Rows are points. A path goes straight from each point to the next, and from the last back to the first. The post is the endless flat space through its rows: a point in 2 columns, a line in 3, a plane in 4, and so on, so that a path can go around it. Count how often the path circles the post. Going back the other way cancels.

Post (1 x 2):
[[ 0.25 -0.16]]
Path (25 x 2):
[[ 0.25  0.29]
 [ 0.30  0.02]
 [-0.46  0.61]
 [-0.41 -0.26]
 [-0.36  0.15]
 [-0.05  0.52]
 [ 0.73 -0.16]
 [ 0.45 -0.35]
 [-0.25 -0.47]
 [ 0.21 -0.37]
 [ 1.04 -0.80]
 [ 0.59 -0.02]
 [-0.07  0.10]
 [-0.40 -0.07]
 [ 0.34 -0.37]
 [ 1.12 -0.47]
 [ 0.27  0.24]
 [-0.15 -0.05]
 [ 0.19 -0.45]
 [ 0.77 -0.33]
 [ 0.27  0.51]
 [-0.59  0.32]
 [-0.23 -0.33]
 [ 0.29 -0.40]
 [-0.26  0.13]]
Times around: 2

Post (3 x 4):
[[-0.50  0.48  0.28 -0.07]
 [ 0.24 -0.41  0.07 -0.24]
 [-0.39  0.64  0.21  0.13]]
Path (30 x 4):
[[-0.25  0.48  0.29 -0.40]
 [ 0.06 -0.27  0.69 -0.35]
 [-0.85  0.76  0.73  0.43]
 [-0.58  0.38 -0.02  0.32]
 [-0.08  0.36 -0.43 -0.17]
 [ 0.59 -0.31  0.04 -0.78]
 [ 0.50 -0.17 -0.42 -0.09]
 [-0.08  0.13 -0.02  0.13]
 [-0.37  0.34  0.27  0.59]
 [ 0.39 -0.32  0.46  0.14]
 [ 0.14 -0.26  0.22 -0.42]
 [-0.34  0.22  0.10 -0.30]
 [-0.47  0.66 -0.47  0.36]
 [ 0.13 -0.05 -0.40 -0.32]
 [ 0.02  0.91  0.04 -0.30]
 [-0.40  0.16  0.71 -0.71]
 [ 0.53  0.05  0.09  0.62]
 [-0.22 -0.12 -0.14  0.36]
 [ 0.09 -0.22 -0.32 -0.21]
 [-0.77  0.49 -0.02 -0.36]
 [-0.38  0.18 -0.18  0.10]
 [-0.56  0.91 -0.42  0.33]
 [-0.41  0.54 -0.25  0.75]
 [ 0.33 -1.03  0.17 -0.17]
 [ 0.05  0.07  0.66  0.13]
 [-0.11  0.42  0.30 -0.64]
 [ 0.32 -0.42 -0.05 -0.48]
 [ 0.04  0.47  0.22  0.01]
 [-0.06 -0.29  0.37 -0.30]
 [-0.74  1.37  0.68  0.18]]
Times around: 0

Post (5 x 6):
[[-0.25  0.12 -0.50  0.15 -0.55  0.12]
 [-0.01 -0.50  0.78 -0.21 -0.06 -0.35]
 [-0.33 -0.11  0.23  0.05  0.01 -0.16]
 [-0.09  0.03 -0.25 -0.24 -0.39 -0.11]
 [ 0.54  0.08 -0.33  0.07  0.59  0.52]]
Path (24 x 6):
[[-0.09 -0.45  0.17  0.05  0.60  0.37]
 [ 0.02 -0.30 -0.16  0.25  0.38  0.25]
 [ 0.16 -0.09 -0.27 -0.55  0.07  0.20]
 [-0.43 -0.11  0.22 -0.42 -1.52 -0.58]
 [ 0.32  0.11 -0.16 -0.61 -0.14 -0.51]
 [-0.21 -0.39  0.12  0.31 -0.44  0.00]
 [-0.03  0.12 -1.12 -1.29 -0.85 -0.16]
 [ 0.20  0.11  0.14 -0.38 -0.09  0.12]
 [ 0.67  0.33 -0.49 -0.70 -0.47 -0.35]
 [ 0.63 -0.38  0.10 -0.65 -0.24 -0.36]
 [ 0.51 -0.32 -0.02 -0.77  0.43  0.11]
 [-0.31 -0.01 -0.10 -0.25 -0.49  0.13]
 [-0.29  0.25  0.00  0.11 -0.13 -0.16]
 [ 0.39  0.07 -0.02  0.28  0.41 -0.12]
 [ 0.29 -0.65  0.23 -0.31  0.78 -0.02]
 [-1.07 -0.02 -0.33  0.56 -1.03  0.18]
 [-0.33 -0.23  0.44 -0.22 -1.54 -0.63]
 [ 0.14  0.04 -0.18  0.46  0.41  0.29]
 [-0.17 -0.18 -0.14 -0.31 -0.38 -0.28]
 [ 0.10 -0.26  0.14 -0.82  0.11 -0.26]
 [-0.16  0.19 -0.17  0.03 -0.07  0.21]
 [ 0.16  0.43 -0.60 -0.49 -0.65 -0.38]
 [-0.67 -0.33  0.63  0.04  0.46 -0.78]
 [-0.50  0.08 -0.65  0.02 -0.09  0.21]]
Times around: 5
